Rows are points. Any point is a mix of the corners, with weights that add up to 1. It lies inside the corners' shape when no weight is negative. Is each point inside? If not, which corners have a negative weight?

Corners:
(1): -47,24
(2): 49,32
(3): -19,-2
Points:
-31,13 -> inside
14,35 -> outside (3)
22,10 -> outside (1)
-28,25 -> inside
-31,12 -> inside
-56,9 -> outside (2)
-22,32 -> outside (3)

Corners:
(1): 0,30,27,-94,-52,54,-38,21
(2): 33,-31,-33,95,25,-71,2,-19
(3): 26,54,46,-14,-16,51,6,29
(4): -5,-59,-12,32,44,-50,-24,-27
(5): 2,13,10,-33,16,68,-19,-34
(6): 6,-6,-9,27,55,-78,-14,-18
(7): 0,11,7,-69,-80,35,23,30
(8): -3,-16,-1,46,12,-87,-1,-20
(9): -34,8,-18,-23,-42,25,6,24
Points:
-9,21,13,-44,-5,42,-20,3 -> outside (2, 7, 8)
8,5,2,-27,-32,32,-5,6 -> outside (6, 8)
6,18,9,-8,-7,43,2,-12 -> outside (1, 4, 6)
3,10,9,5,-8,-9,0,4 -> inside
9,13,18,-34,-18,36,-12,-2 -> outside (6, 9)
0,-17,-3,11,9,-28,-10,-8 -> inside
9,8,13,-7,5,-14,-13,-3 -> outside (9)
2,13,4,-9,0,3,-17,-5 -> outside (4, 7)
13,7,3,9,2,2,2,3 -> outside (1, 8)

Corners:
(1): 36,4,-17,73,0,-10,39,-1,17,1,-13,-50,45,-2
(2): 30,41,8,50,-8,17,-19,-29,18,-28,23,-45,32,11
(3): -36,-23,-39,-29,41,-7,-16,7,-61,40,-10,-29,-48,-4
(4): -8,-25,-6,2,-16,-36,27,-38,49,2,31,-10,-3,-13
(5): -11,33,-55,-9,-23,23,26,-23,-4,-4,-7,-28,8,6
(6): 36,-48,20,-40,-16,-2,-6,33,-63,37,-38,-33,-55,-7
(7): 22,34,0,35,-2,-8,-4,-36,5,-40,-38,-41,19,-57
(8): -12,-10,-51,-73,-12,-58,-12,14,-74,60,-4,-11,-34,18
(9): -37,-31,-15,-60,23,-26,4,67,-48,54,13,42,-35,8
(10): 20,34,1,12,13,11,15,-37,78,-43,-2,-80,53,-8
(11): 45,45,20,51,-1,-20,33,-35,18,-73,9,-59,4,13
(12): -46,-27,-47,-54,-24,-37,-27,81,-62,35,-17,-27,-45,-28
(13): 19,50,-21,30,3,6,20,-18,32,25,-2,-37,-38,-21
(14): -18,-16,25,-27,-12,-29,51,4,-52,53,23,-29,-15,-9
(15): 34,-6,-36,-31,12,-11,21,0,-12,-12,58,-30,-18,-30
Points:
10,3,-13,6,-9,-13,6,-3,-6,-7,-2,-47,7,-9 -> outside (9, 13)
16,1,-11,3,-3,-17,5,-1,-8,4,0,-42,-12,-19 -> outside (5, 9)
0,4,-24,-15,-4,-18,5,11,-15,17,-1,-31,-17,-9 -> inside
-5,-8,-15,-27,-2,-24,4,12,-32,33,7,-23,-16,-6 -> outside (5, 11)
-9,-11,-13,-10,-9,-1,1,23,-22,30,-8,-29,-16,-6 -> outside (7, 8, 11, 15)
2,-3,-13,3,-7,-18,17,12,-18,15,-2,-35,-3,-10 -> inside

Corners:
(1): 36,5,-15,7,1,59,-33,-10,19,-33,0,4,1,26,30,-15,31,21,-5,-71
(2): 52,-56,-44,4,11,-15,65,-16,25,5,-66,-48,44,30,31,34,-3,43,35,0
(3): 65,-28,55,-24,32,-3,-54,61,-9,40,-20,60,-47,-51,-38,-59,53,-61,-13,-68
(4): -26,-11,-55,-46,-2,63,-28,2,-17,-7,-4,27,47,26,44,32,-23,62,-58,-14
(5): -10,-33,1,25,-9,24,-23,-13,-52,-30,-41,33,-34,26,3,-37,26,18,-37,6
(6): 26,-52,-17,-8,11,-1,56,-2,-52,0,-62,37,2,-42,-25,28,-3,4,1,-27
(7): -20,-43,-24,27,27,-10,63,14,34,-18,1,-5,46,49,40,30,32,40,3,28
(8): 36,44,13,-15,-28,-59,49,0,-22,4,2,42,-1,-46,18,-43,-27,38,-19,39
(9): 9,-47,-33,20,41,-30,17,31,0,39,-26,9,-49,-30,-25,-48,55,-13,34,8
(10): 35,-42,-34,12,50,13,-22,41,2,-15,-4,-36,39,39,0,-1,48,-47,16,-34
(11): 23,42,-20,-7,43,45,3,51,-15,8,13,30,-7,58,60,31,-13,0,-32,23
(12): 24,-22,-24,4,-33,-16,6,52,2,-34,-65,-8,2,-33,45,-44,-33,23,30,17
(13): 65,-8,-31,-38,-10,12,-7,40,21,-57,-71,43,11,-21,0,-70,5,13,-32,-70
(14): 5,-22,-44,55,6,39,22,39,-31,29,-21,6,29,43,-12,-4,-11,39,2,27
(15): -52,2,-5,-31,-9,35,11,14,19,14,12,-18,-21,9,-29,-32,48,-8,-8,-56
(16): -2,-36,38,58,37,5,-26,9,-20,11,-25,-1,-38,16,-48,30,10,-3,-1,4
(17): -23,15,-1,-20,-5,35,-26,-12,-44,3,33,62,-1,57,-15,16,32,23,-14,-5
(18): -1,-27,-10,-8,38,55,-18,-9,-23,33,-11,-15,25,6,-26,29,68,13,47,17
(19): 11,-40,-10,7,21,69,-27,-23,33,-22,1,-32,5,43,5,27,11,-35,3,3
(20): -39,-15,-26,-19,29,30,-16,1,5,-15,-24,31,45,36,36,-19,-10,27,-5,-46
(21): -36,39,-27,6,-18,19,-26,27,16,38,3,14,46,11,10,14,23,-51,-18,-7
Points:
1,-8,-18,-5,5,17,11,13,1,-1,-14,17,10,14,17,-7,13,16,-7,-6 -> outside (10, 16)
-4,-35,-20,-4,14,27,-1,11,2,9,-16,-4,13,14,0,-4,37,1,12,-25 -> outside (8, 11, 13, 16)
-4,-10,-11,0,9,20,-4,10,-14,0,-3,20,6,17,7,-1,16,10,-8,-4 -> outside (2, 13)
2,-9,-23,-20,4,25,4,6,-15,-7,-9,28,25,32,7,3,10,11,-26,-22 -> outside (1, 9, 12, 16, 18)
4,-13,-17,3,12,27,-2,15,-2,2,-20,13,4,19,9,2,14,9,-4,-11 -> outside (8, 10)

Corners:
(1): 71,-17,1,37,59,29,38,26,5,-32,25,17,3,-8,-20,59,-26,3,-34,-27
(2): -18,48,3,2,11,-41,-36,-5,-12,78,-15,34,-16,19,32,-36,-30,29,45,-11
(3): 21,-31,0,10,28,-3,-47,44,-61,9,-5,-35,19,4,-39,7,7,-4,-36,13
(4): 28,-38,-4,60,4,-12,14,-37,7,-49,4,32,15,-10,16,37,26,10,16,-5
(5): 22,-9,-3,7,-8,-15,-45,-9,4,74,4,6,33,7,25,-43,-20,-42,-13,-9
(6): -34,39,-9,-25,-27,-11,-30,-4,-61,4,2,18,-13,23,-20,-39,-30,-4,55,-28
(7): 13,1,12,27,11,37,44,30,2,35,-6,-11,3,-36,13,28,10,71,-6,-63
(8): -8,-2,18,-11,-4,-13,30,6,-8,42,2,3,7,45,-18,26,-26,35,3,18
(9): 4,27,17,35,14,-7,25,17,61,-30,-31,1,-7,14,20,-3,3,3,10,-15
(10): -16,-2,18,-12,21,-17,32,20,24,-1,-23,35,54,-32,8,-17,-34,-6,35,9
(11): -24,62,44,4,17,-42,-26,-5,-39,105,-2,8,-11,8,-25,14,-5,71,-4,-43
(12): 18,4,12,27,10,-20,33,-16,75,-31,25,-14,-14,-30,66,-29,39,45,-39,-5
(13): 9,-25,29,66,28,-18,119,-23,55,-30,4,-43,3,-15,15,18,-13,30,-7,-19
(14): 5,10,-10,-14,-8,-23,-81,38,13,5,-10,40,6,24,-40,-6,3,60,-18,-41
(15): 71,12,10,16,-26,-63,8,-5,-43,6,17,43,-13,19,20,-46,32,-7,-42,29
(16): 30,-43,33,29,-5,-2,39,18,-75,-7,88,6,-14,19,-30,-29,22,14,5,46
(17): 65,31,-42,-5,24,-23,-25,20,37,20,-14,-18,45,-16,-9,-54,63,49,51,13
(18): 5,13,-18,-23,28,-32,12,-23,-52,97,25,-19,-57,33,21,-82,86,50,3,-17
(19): -31,6,28,40,-32,76,-11,-5,-23,5,-12,5,-13,0,-68,-2,-78,-3,-50,-11
(20): 31,7,22,-23,-1,-13,26,-1,81,-26,-36,-30,-15,-18,27,-8,5,26,37,9
(21): 48,-27,-2,21,2,-48,-7,20,61,-43,43,4,-54,-23,-2,-13,44,-15,-41,28
Points:
4,6,9,13,5,-6,3,0,-13,26,7,3,-12,8,-5,-21,-1,21,-2,-4 -> inside
1,-9,18,19,20,-11,31,3,13,10,9,-2,-17,0,4,3,6,33,-6,-9 -> outside (5, 6, 15, 17)
22,-16,16,32,7,-9,21,-5,6,3,17,-2,-15,-3,3,10,5,26,-22,-10 -> outside (6, 9, 10, 17)
17,-7,4,14,9,-5,-2,3,-5,10,14,-10,-9,1,-8,-3,9,27,-9,-7 -> outside (9, 10, 15)
16,9,3,10,8,-18,9,2,12,13,5,8,-5,0,6,-20,12,24,6,-7 -> outside (3)

Corners:
(1): 7,-21,3,0,-12,45,23,-18,16,23,24,-18,-3,3,-4,-34,8,11,19,-15
(2): -81,-60,-5,10,30,41,4,-69,-1,-40,-30,22,23,31,-21,-33,42,-76,28,38
(3): 50,-23,27,-56,-17,-35,-50,61,20,37,-24,9,17,28,61,-5,-2,-32,-17,45
(4): -41,-7,-3,12,17,19,17,-77,-20,-56,-31,11,12,22,-24,-25,-52,-20,39,-2
(5): 42,2,-16,70,1,24,-5,14,9,37,-3,4,-1,58,17,11,-26,43,-29,17
(6): -46,-57,-19,-24,18,11,-14,-67,2,-96,-43,48,45,-47,-41,10,0,-61,44,-38
(7): -40,-11,-20,22,52,15,-3,-42,-9,-29,-19,6,-11,0,5,-5,4,-71,46,-15
(8): 74,8,44,-23,18,-57,-18,48,8,21,-5,22,60,18,87,-18,-1,19,1,12
(9): 14,-14,46,-31,-16,-22,6,40,55,21,-31,58,7,10,29,8,-32,18,-5,2
(10): -34,-1,-33,8,72,-10,-7,-63,6,-41,-13,-10,19,-27,-13,-19,-31,-18,18,21
(11): -22,-25,-16,52,54,6,22,-43,-39,1,-43,11,8,26,-56,-38,-8,-52,0,-6
(12): 72,29,32,-13,-8,-35,9,48,14,17,-7,18,5,6,24,15,-11,6,20,50
(13): 54,8,-2,40,0,38,33,-25,34,41,86,-40,13,56,-12,-5,-48,-1,-40,-8
(14): -22,-33,-17,-29,41,14,32,-73,0,-70,-40,-25,5,-31,6,10,13,-49,20,-13
(15): 6,-19,-9,0,52,18,1,-1,-42,-38,4,36,0,-15,-17,-24,-27,-12,-3,22
(16): 9,-18,42,-29,-19,-41,0,34,-21,36,6,66,14,15,33,25,-26,-6,-4,12
(17): 12,-37,-25,38,43,13,11,-6,29,24,44,-71,-2,84,-15,16,-11,17,-5,23
(18): 9,-18,29,23,74,-13,-25,-60,-12,5,-7,-41,3,-1,21,9,14,-23,0,15
(19): 58,22,-2,-47,-6,-27,-10,33,22,50,-5,60,-2,63,41,-6,3,32,-17,13
(20): 13,42,7,44,-13,0,25,2,19,4,80,-48,-35,50,-22,-10,-19,30,-46,-4
(21): 14,39,34,-60,-4,-12,-17,63,21,42,-16,18,55,3,51,27,15,6,-14,24
Points:
-2,-11,-5,21,29,10,7,-27,0,-8,9,-18,8,17,-5,-6,-9,-20,4,9 -> outside (9, 19)
16,-4,14,-11,11,-16,-2,5,14,9,-14,16,12,19,21,-1,-5,-3,6,14 -> outside (13, 15)
-3,-12,1,-13,-5,21,3,-22,13,-7,4,22,5,14,3,2,-7,-14,-5,-10 -> outside (8, 10, 11, 12, 17)
-27,-7,11,15,35,-3,8,-38,7,-6,-2,-27,-3,21,-8,5,-13,-48,9,25 -> outside (1, 5, 6, 8, 15, 19)
5,-11,8,-9,19,-3,4,-10,9,-6,-2,3,10,12,7,-5,-5,-14,6,7 -> outside (5)
-9,-8,-15,17,24,26,20,-32,14,-12,9,-13,5,24,-20,-6,-15,-11,3,4 -> outside (3, 8, 16, 18)
